Every row gives one point. Before rounding, the points of a table are all equally far from one centre. They may lie mostly on one side of it. Write the centre, to within rounding.
In the rows, 128 means zero.

Points (8 x 3):
[[175 155 164]
 [ 92  74 123]
 [160 145 128]
 [202 105 214]
 [107 125 120]
 [182  58 121]
 [204 116 144]
 [100  64 119]]
Centre: [142  90 174]

Points (18 x 11):
[[ 98 165 196 100 191  83 124 168 211 164 146]
 [160 181  75 110 129  83 180 139 194 152 119]
 [124 117 100 136 133 147 143 120 243 173 138]
 [ 75 150  84 157 158  97 153  79 193 118 141]
 [125 149 139  84 180 159 131 121 212 180 162]
 [149 162  94 207 183 137 184 136 196 127 130]
 [129 172 150 156 151 135 240 156 223  86 155]
 [ 93 138 101 108 200 192 204 123 201 136 142]
 [ 64 179  82 166 136 174 175 127 163 165 165]
 [ 84 113 112  89 199  88 207 112 207 142 144]
 [ 83 126  84 160 173 125 219 198 219  98 140]
 [ 91 181 120 147 131  90 171 171 208 190 202]
 [ 95 102  75 108 122 141 181  95 174 145 129]
 [106 132  76 149 131 179 181 125 217 133 162]
 [156 136  79 168 165 157 161 135 193 118 167]
 [107 129  92 133 151  88 161 115 109 157 171]
 [ 69  95  98 177 124 115 153 109 156 118 151]
 [ 87 195 154 101 199  85 220 135 222 152 142]]
Centre: [ 99 151 139 133 152 123 173 158 175 138 128]

Points (28 x 24):
[[167  92 122  51  63  79 128 137 149 104 112  33 176  68  67 149 160  98
  100 118  96 147 179 108]
 [145 129 134  67 118  81 176 138 190  65 104  69 137 105  49  85 117  44
  119 110  86 130 178  77]
 [118 130 148  89  95  62 179 117 173  62 121  44 131 121  56  89 155  85
  131 142  73  81 140  83]
 [161 129 125  56  98  70 179 119 172  68 110  74 112  72  76  84 171  60
  153 117  50 120 152 106]
 [120 127 153  93 120  46 150  72 171  91 118  47 136  72  37  85 163  92
  121 125  64 155 187  64]
 [123 128 110 104  90  99 174 105 199  62 112 119 161 101  87  78 115  89
  132  93  93 118 148 129]
 [103 125 127  79 106  78 136 100 209  43 118 104 162  98  86  87 162  64
  135 101  94 121 160  69]
 [134 115 108  55  78  77 163  97 168  69  80 129 142 119  70 103 169  84
  144 133  72 128 151 115]
 [147 136 162  65 111  97 157 112 197 103 116  19 188 105  60  93 166 100
  179 102  37 117 164  78]
 [124 142 170  87  85  54 154 124 194  68 140 100 123  79  52 101 159  71
  124 141  37 139 174 115]
 [117 109  91  58 136  98 168 145 180  68 104  78 134  75  67 125 170  98
  155  91  94 110 157  89]
 [166 127 134  35  94  98 156 107 208  53 130  90 148 107  49  95 110  63
  121 123  58 160 161  88]
 [145 138  95  88 108  84 199  88 159  97 153  46 130  69  83  89 185  79
  123 106  89 140 205 112]
 [118 145 145  87  99  75 163 132 172  77 129  84 143  49  36 110 126  76
  147 129  44 122 182 111]
 [128 109 126  54  97  80 190 128 162  83 113  68 129  90  58 130 180  60
  102 124  53 157 192 112]
 [139 146 112  64  89  81 118 129 183  79 111 100 162  96  42  73 144  78
  172 137  84 135 200 106]
 [132 122 144  73  52  60 168 121 192  80 131 101 140 121  63 127 143  84
  163 121  37 144 161  87]
 [130 128 137  95  81  51 147 112 171  87 115  57 144  76  75 102 135  87
  131 130  30 130 186 134]
 [121 130 165  49 107  79 156 108 133 103 114 114 139 100  60 131 110  81
  111 101  71 117 143 136]
 [ 89 168 107  75  61  97 158 143 159  62 114 118 151 120  72  67 173  92
  126 120  76 133 171 131]
 [119 124 150  77  65 119 167  79 213  62 154  55 112  81  75  95 162  72
  131 114  77 113 115  82]
 [108  97 133  61  86  57 109  99 171  76 124  89 169 120  70 123 146 110
   94 121  38 131 183  67]
 [126 149 143  66  68  98 175  83 226  66 136  73 126  84  73  82 168  78
  148  87  95 125 165  80]
 [114 111 144  97 104 113 171 134 154  94 113 122 161  94  63  54 139  50
  168  84  85 143 149  70]
 [ 98 121 161  88 101  77 137  91 218  58 141  99 133 112  48 124 168  80
  118 135  79 118 164  99]
 [138 123 110  75  67  89 125  94 218 107 160  41 136 101  53 114 165  94
  140 103  37 119 178  50]
 [174 153 138  57  92  75 158 123 209  83 173 104 172  81  66 110 214  92
  160 106  42 149 179  69]
 [161 101 162  58  78  79 134 110 203 121 146  57 196  63  76 105 179  81
  116 124  39 103 147  60]]
Centre: [157 153 143  97 103 129 140 125 159 109 129  85 147 100  87 106 165 121
 110 126  82 148 148  73]
